Each row of a before or after table is a point. One or more steps were done to the points. Then noise was added and the rows were shuffled. The steps act on columns, c1 being the first. Write out the steps. A step turns or swaps two columns, mirrors them in a line or flattens them onto one, adds a multiple of one to another, or multiplies or shifts one. Angles are multiples of 10 degrees, from the lower column toward the higher: turns from -170 to 170, lines from 10 to 170 but not 90. Use the fewest steps. Two steps may share a column if one is a turn and the other turns, adds or multiplies; they go together, in the order done. Otherwise the lowest column goes first.
In the rows, 128 means zero.

Before (11 x 2)
[[185 124]
 [ 92 125]
 [131 135]
 [142 188]
 [ 94 115]
 [171  96]
 [132 175]
 [182 143]
 [ 85 125]
 [120 112]
 [142  90]]
After (11 x 2)
[[185 156]
 [140  55]
 [143 245]
 [183 119]
 [ 91 123]
 [128 223]
 [173  63]
 [ 87 123]
 [115  94]
 [132 141]
 [ 96 104]]
Steps: multiply c2 by 2

Before (14 x 3)
[[154 120 173]
 [ 83 168  97]
 [112 141 145]
 [133 156 136]
 [156 121 138]
 [114 181  48]
 [159 131  94]
 [169 137 101]
 [161  74  90]
 [ 93  67 179]
 [137 105  90]
 [ 87 120 108]
 [108 113 129]
 [106 119  81]]
After (14 x 3)
[[150 104  91]
 [ 86 141 145]
 [231 132 102]
 [ 93 181  47]
 [144 157 135]
 [ 25 118 109]
 [193 121 169]
 [197 119 138]
 [ 41  69 178]
 [207 132  96]
 [ 72 118  80]
 [214  75  90]
 [ 11 171  99]
 [ 76 115 129]]
Steps: multiply c1 by 2.5

Before (10 x 6)
[[ 70 105  71 116  97 113]
 [144 123 178  64 115 150]
 [ 92 118 229 161 136 117]
 [  7 180  62  67  94 185]
 [150  66  99 179 147 118]
 [139 181 130 134 154 137]
 [ 74 146 104  64 147 103]
 [ 88 124 133 132 114 139]
 [144 102 130 153 191 185]
 [125  87  87 149 131  55]]
After (10 x 6)
[[105 112 192 120  98 183]
 [136 122 121 130 109 168]
 [100 151 154 121 142 187]
 [119 115  26 123 135 156]
 [182 103 123 127 196 109]
 [146 131  65 131 121 112]
 [ 57  82 171 122 137 132]
 [118  66 156 131 148 103]
 [186 178 189 124  90 248]
 [135 183 114 123 152 116]]
Steps: turn c1 and c6 by -90 degrees; multiply c3 by -1; multiply c4 by 0

Before (11 x 8)
[[125 126  72 205 103  70  78 182]
 [160  45 128  97 156 158 176 100]
 [ 71  57 147 127 143 113 154  71]
 [ 75 116 158 164  76  78  74 205]
 [ 97 175  87 166 120  92  64 182]
 [130  92  98 131 148 114  47 150]
 [129  86 146 114 164 110 163 130]
 [ 80 103 176 128  50 171 156 103]
 [121 145 146 166  66  45  59 142]
 [127  93  92  59 138 125 155 123]
 [ 88 172 203 164  72 144 111 135]]
After (11 x 8)
[[ 97 151 174  99  48  84 125 157]
 [120 107  94 112 140  99  53 115]
 [ 85  78 160 176  75 141 172 236]
 [111 167 203 138  78 162 166 177]
 [ 87 117  86 182 121 186 173 187]
 [118  98 100 207 148 105 144 133]
 [ 80  79 144 103 144  70 123  62]
 [107  76  72 166 102 156 215 203]
 [127  66 146 191  66 186 177 186]
 [134  95 143  95 159 100 108 104]
 [162 111 125  88 156  45  90  82]]
Steps: add 0.3 times c3 to c1; mirror c2 and c6 in the line at 30 degrees; turn c4 and c7 by 100 degrees; add -0.7 times c5 to c8

Before (11 x 11)
[[122  98 172 100 139 147  75 155 143  83 161]
 [211 176 132  71  86 141 133 108  78  99 220]
 [107 118 171  86 127 104 144  62  52 187 119]
 [102 154  68 102 147 119 190 144 142 139 163]
 [ 88 109 137 155 116  71  66 110  85  51 119]
 [187 144 129 157 140 202 144 138 109  88  77]
 [ 63 199 120 135 169  89 147 121  58  96 143]
 [180 171 177  65 141 158  58 106 162  72  92]
 [140 107 182  90 115 168 190 151  99  85 107]
 [ 96 106 169 117 151 140 180  72 149 149 126]
 [143 152 130 123  65 161 134 114 165 167 161]]
After (11 x 11)
[[246 177 137  70  86 147 133 128 130  95 104]
 [150 150  66 105 146 123 190 140 124 141 167]
 [116 103 192  86 118 169 186 158 120  87 107]
 [106 104 171 118 152 139 179  74 153 148 156]
 [ 98 110 117 155 116  68  64 126 132  53 158]
 [120 169 185  65 146 161  57  93 139  68  66]
 [114 199 107 133 174  88 145 146 127  95 192]
 [113 149 147 157 136 204 143 140 121  89  51]
 [152  98 177  97 139 147  69 148 122  89 149]
 [113 118 160  87 125 102 144  98 136 188 143]
 [161 150 141 122  64 162 136 102 135 167 132]]
Steps: turn c1 and c11 by -60 degrees; add 0.3 times c6 to c3; flatten c8 and c9 onto the line at 160 degrees

Before (10 x 12)
[[209 182  86 136  53 132  97 167  78  55 118 138]
 [102 106 177 141 168 138 146 141 126 105 195  82]
 [160 156  66  82  45  68 154 113  71  39 134  68]
 [ 92 187 119 127  89 207 193  85  68 159 190 156]
 [123  95 132 131 162 114 198 157 189 134 148 140]
 [143 147 148 129  50 173 187 164  33 163 154 165]
 [158 137 194 158 179 139 147 139 148 154  94  83]
 [134 174 189 146 139  78 138 154 146 123 146 120]
 [107 152  93  79  60 103  56 138  78  72 114  98]
 [122 146 122 168 218  96 173 206 140 139 123 107]]
After (10 x 12)
[[ 71 106 102  65 170  92 114 110 156  56  58 150]
 [213 124  97 154 103 121 119  49  92 138 172 156]
 [ 32  82 136  84  79  82 122  79 106  32 101 186]
 [104  65 208  68 175 117 191 161 106 164 195 207]
 [162 167 113 187 120 131 148 101 143 135 197 189]
 [ 48 119 172  39 142 148 155  89  93 173 185 214]
 [173 149 137 131 134 175 196 118 111  99 145 134]
 [164 123 137 155  83 197  95 115 107 162 146 134]
 [ 40  95  67  59 125  64 138 139 155  14 157 118]
 [140  89  77 154 121 194 146 100 118 125 138 173]]
Steps: turn c1 and c5 by -110 degrees; turn c2 and c8 by -170 degrees; swap c3 and c6; turn c4 and c9 by -70 degrees; swap c7 and c11; multiply c10 by 1.3; shift c12 by 50

Before (10 x 14)
[[137 164 188 164  56 128  69 121  93  75 179 135 112 128]
 [116 115 175 156 100 176  79  82  93 167 162  95 142 139]
 [175  69 146 134 171 143  54  91 126 156  67  97 156 106]
 [ 98 128 142 217  76  69 101 138 155  61 131 165  64 187]
 [106  68 178 147 142  99 129 196 145 109  71 176 136 153]
 [142 131 130 129 168 153  57  92 182  75 174 204 168 157]
 [209 166 115 132 135 184 171 128  93  85  78 227 169 218]
 [147  85 174 142 176  69 107 200 121 167  70 182  39 152]
 [212  92  69 134  77 179 161 195 142 173  83 109 123 104]
 [127 100 176 176 168 167 169  98 189 127  42 178 170 119]]
After (10 x 14)
[[116  69 110 147 142 110 129 159 119 109  71 156 148 113]
 [152 133 144 127 168 166  58  99 145  75 171 184 141  84]
 [155  86 108 142 178  73 108 163 109 167  72 161 180 202]
 [220 168 123 131 135 164 171 131 143  86  76 209 199  60]
 [147 163 147 163  56 117  67  96 124  79 180 114 135 144]
 [105 128 127 220  75  86 101 128 111  61 131 144 204 165]
 [221  93  85 133  77 176 161 205 145 172  83  89 109 139]
 [138  99 156 175 170 181 168  87 148 126  41 159 104  93]
 [126 115 159 155 101 159  80  74 139 166 162  75 133 112]
 [185  70 147 134 170 141  54  95 132 157  67  76  99 109]]
Steps: shift c1 by 10; flatten c3 and c8 onto the line at 120 degrees; flatten c6 and c9 onto the line at 20 degrees; shift c12 by -20; turn c13 and c14 by -110 degrees

Before (10 x 20)
[[ 79 104 105 145  84  83 118 158 156 163 146  91  94 182 107 123 124 120
   71 136]
 [140 124 135  70 153 134 151 161 124 163 116  99 143 178 122 126 104 129
  133 135]
 [161 126 125 109 184 110 109 130 114  30 152  86 105  78 117 157 111 120
  146 158]
 [164 186 132 103  91 112 129 158 145 145 108 126 102  87  95 193 106 131
  149 157]
 [162  97 136  70  84 129 150  80 151 124 101  97 140 212 120 140  99 130
  176 123]
 [159 118 162  95 134  94 125  10 148 126 128 125 147 105  96 146 116 146
  131 144]
 [115 108 161 158 138 133 120 153 163  45 128 109 131 115 125 137 111 140
  121 115]
 [155 205 117  85 128 131 107 104 170 168 145 104 114  85 112 135 131 110
  134   7]
 [152 104 148 125 106  93 112 150  55 164 137 169 106 156  94 136 123 134
  149 146]
 [113  96 143 216 119 113 127 142 175 130 141  98 142 104 107 122  73 115
  174  99]]
After (10 x 20)
[[136 108 162 169 121 133 119 153  93  46 125 109 119 111 124 137 126 118
  122 115]
 [167 104 107 154 130  82 118 158 141 164 144  92 182  61 106 122 130 143
   72 136]
 [ 95 128 124 118 165 109 110 131 107  32 148  86 108 175 115 156 130  80
  145 156]
 [131 206 118  96 149 131 107 103  69 169 144 105 139 155 112 135 131 128
  135   8]
 [121 187 132 112 119 112 127 159  88 146 106 125 171 167  93 193 123 137
  151 157]
 [135  97 143 226 132 113 129 142  76 130 132  97 122 108 108 123 128 148
  173 100]
 [165 124 134  79 131 134 151 161 162 163 113 100 100 126 121 126 124 120
  132 136]
 [134 117 161 106 108  95 126   9  97 127 126 126 110 160  95 145 126 125
  130 144]
 [112 104 149 135 120  92 112 150 202 163 135 168 159 159  93 137 129 127
  149 147]
 [215  97 135  82 106 130 150  79 163 124  97  97 148 133 120 139 123 163
  177 122]]
Steps: turn c9 and c14 by -140 degrees; turn c1 and c14 by 70 degrees; shift c4 by 10; turn c5 and c13 by -140 degrees; turn c5 and c18 by 120 degrees; flatten c11 and c17 onto the line at 10 degrees

Before (10 x 24)
[[117 127 105 140 120  78 145 141 139 123  53 107 167 154  85 104 153 124
  118 144 128 129 155  68]
 [109 164 115 149 101 177 170 149 122 189 106 143 159 152 126 167 111  61
   87 154 141 156 126 131]
 [123 163 115 124 100 118 128 150 101 158  60 102 148 118  91  81 156 147
  115 105 133  55 155  93]
 [130 171 115 122 136 129 138 170 109 138  79 125 117  99 118 120 169 169
  136 138 113 122 158  96]
 [114 121 111 122 191 115  93  93  96 128 104  99 110 135 109 128 144 163
  141 186  99 101 131 133]
 [138 144 116 123  87 112 177 154 139 148  87 123 171 157 139 134 106  81
  127 147 135 138 107 155]
 [ 80 128 142 137 190 104  79 121 129  78 113 106 145 140 112 100 130 119
  176 138 104 134 109 153]
 [108 120 164 140 172 100  64 100 129 125 103 118 119 129 102 102 112 138
  163 173 150 139 127 141]
 [ 95 178 103 115  95 114 145 131 153 149  91 144 146 151 134 156 119  97
  117 119 139 146  95 130]
 [ 82 110 134 166 152  80  86 108  97 119 102 132 127 140 109 103 110 143
  137 159 100 135 113 175]]
After (10 x 24)
[[147 114 115 124  97  93 127 148 101 104  58 102 147 115  79  11 157 146
  113 106 134  54 156 121]
 [140 109 109 123 190 130  94  93  97 136 104  97 111 130 125 121 144 161
  139 187 101 103 131 118]
 [166 156 102 114  93 129 144 132 155 125  93 142 147 150  87  95 116  98
  118 119 138 146  94 112]
 [129 145 115 122  85 153 177 154 141 106  87 123 169 160 121 116 108  81
  127 145 134 137 108 110]
 [129 141 117 121 132  95 137 171 111 121  78 122 119  98  85  57 170 168
  136 140 111 119 157 129]
 [164  99 133 164 153 174  84 106  96 157 103 134 125 140 136 112 109 142
  136 157 105 136 113  82]
 [145 113 140 138 189 152  78 120 128 194 112 108 144 140 120  86 129 120
  178 139 103 133 109 104]
 [144 104 164 139 171 139  62  97 131 141 102 121 121 130 120  92 115 140
  165 174 151 141 126 100]
 [176 145 116 149  99 134 172 149 123  85 109 139 157 152  97 119 112  59
   86 154 139 155 127 177]
 [133  95 106 139 121  67 145 140 141 135  53 105 167 156 108  73 150 124
  116 143 128 129 155  75]]
Steps: turn c1 and c10 by -150 degrees; turn c2 and c15 by -60 degrees; add 1.5 times c15 to c16; swap c6 and c24

Before (9 x 48)
[[ 90 109  69 117 163  91 165 123 146 152 119 102 128 160 131 119 195 177
  167 112  46 111 159 145 186 155 122 190 135  93 123  78 139 159 163 104
   40  44 138 144  55 108  95  84 119 130 105 176]
 [ 73 151  92  99  82 161  91 125 164 190  48  83 113 128 127 188 175 149
  180 211 121 140  85 172 121  97 154 164  98 135  72 171 172  71  52 108
  170 158 132 107 130 101 193 153 136 107 161 183]
 [ 79 123 136 132 115 141 107 165 124 107 197 143 172 110  89 127  97 103
  127 132 157 154 118  94 171 153 111 135 132 188 141  88 107 134 160 116
  162 140  80 132 121 144 160 119 145 157 124  83]
 [118 176 133 188  94 141 108 139 109  68 122 159 100 100  64 138  64 114
  121 140 176 149 117 119 150 174 166 151 118 147 150 100 114 161 169 126
  161 166  49 103 111 155 172 138  99 144 132  94]
 [ 65  98  90 107  66 156  92 154 145 249  60 120  91 137 130 169 169 166
  154 130 134 143  80 166 118 100 150 158 101 128  99 173 179 103  30 123
  147 177 207  61 156 138 178 202 162 172 201 156]
 [ 81 186 142 106 145 145 115 161 116  88 150 151 127 125  92 162  61  68
  105 140 146 142 126 102 219 162 163 188 106 150 122  86 139 150 130 106
  149 136  73 128 140 157 183  89 117 137  99  49]
 [ 96 159 114 158 122 133 127 171 138 100 199 173 131 149  64 152 107 135
  102 143 161 130 129  73 127 179 108 146 132 149 124  99 135 131 129  72
  112 169 103  69 147 135 168 131  92 134  86  76]
 [103 174  96 124 110 155 135  87 144 171 114 105  97 156 155 145 156 155
  171  89  36 134 130 136 171 156  85 214 120 107 111 122 134 158 180 103
   46  62 155 163 113  92  96 123  98 184 116 161]
 [110 142  61 181 118  77 115  95 124 132 118  67 107 150 132 130 131 128
  186 119  81 128 125 145 186 155 116 108  84 114 114 131 141 174 115 111
   50  61 159 173  79 116  87  98  55 159 123 185]]
After (9 x 48)
[[103 173  98 124 145 113 133  88 144 170 113 105  97 157 154 146 156 155
  172 127  36 134 130 145 172 166  87 212 121 107 111 119 135 158 179  93
   46  61 156  95 114  93  96 124  97 183 117 161]
 [ 80 125 136 133 139 120 109 167 126 109 198 144 173 110  90 127  97 101
  128 128 156 154 118 158 169 148 111 134 130 189 142  88 108 133 158 110
  163 139  78 146 120 140 161 119 146 156 122  82]
 [117 176 133 188 163 131 108 141 110  67 123 159  99  99  66 137  64 113
  122 128 176 148 116 117 149 165 167 152 118 147 150  99 115 162 167 116
  160 164  48 154 110 153 171 137 100 143 132  95]
 [ 82 186 141 107 111 112 115 160 115  89 151 150 128 126  91 162  61  68
  106 130 147 141 127 147 219 162 164 189 105 152 121  88 141 150 130 105
  150 138  72 144 140 155 183  89 116 137  97  50]
 [ 72 150  92  98 173 119  91 128 164 191  47  84 115 130 127 190 175 149
  179 127 118 140  86  80 123  95 154 164  99 134  72 171 173  70  53  91
  170 158 132 116 130 100 194 152 137 106 160 184]
 [110 143  63 182 137  94 116  95 122 133 117  67 105 151 134 132 131 129
  186 125  80 128 123 145 186 164 115 107  83 115 115 129 142 173 116 171
   48  60 161  83  79 115  87  97  56 160 123 186]
 [ 91 110  71 116  93  95 162 123 147 151 119 104 128 161 131 116 192 177
  166 126  48 111 158 125 184 165 123 188 135  94 121  78 140 160 164 154
   40  42 140 104  56 109  93  83 119 129 107 175]
 [ 96 160 114 159 133  78 127 170 136 100 201 173 130 148  62 152 108 135
  102 126 160 131 128 131 127 186 109 145 133 148 123  99 134 130 130 103
  112 169 103 211 145 134 168 132  93 136  87  75]
 [ 65  98  90 107 190 132  93 155 146 250  59 119  90 136 129 170 170 166
  154 127 133 144  81  55 118 100 149 158 100 127 100 173 180 103  30  99
  146 178 205 156 156 138 176 202 161 170 201 158]]
Steps: multiply c5 by -1; turn c6 and c36 by -70 degrees; add 0.3 times c14 to c26; multiply c20 by 0; turn c24 and c40 by -140 degrees
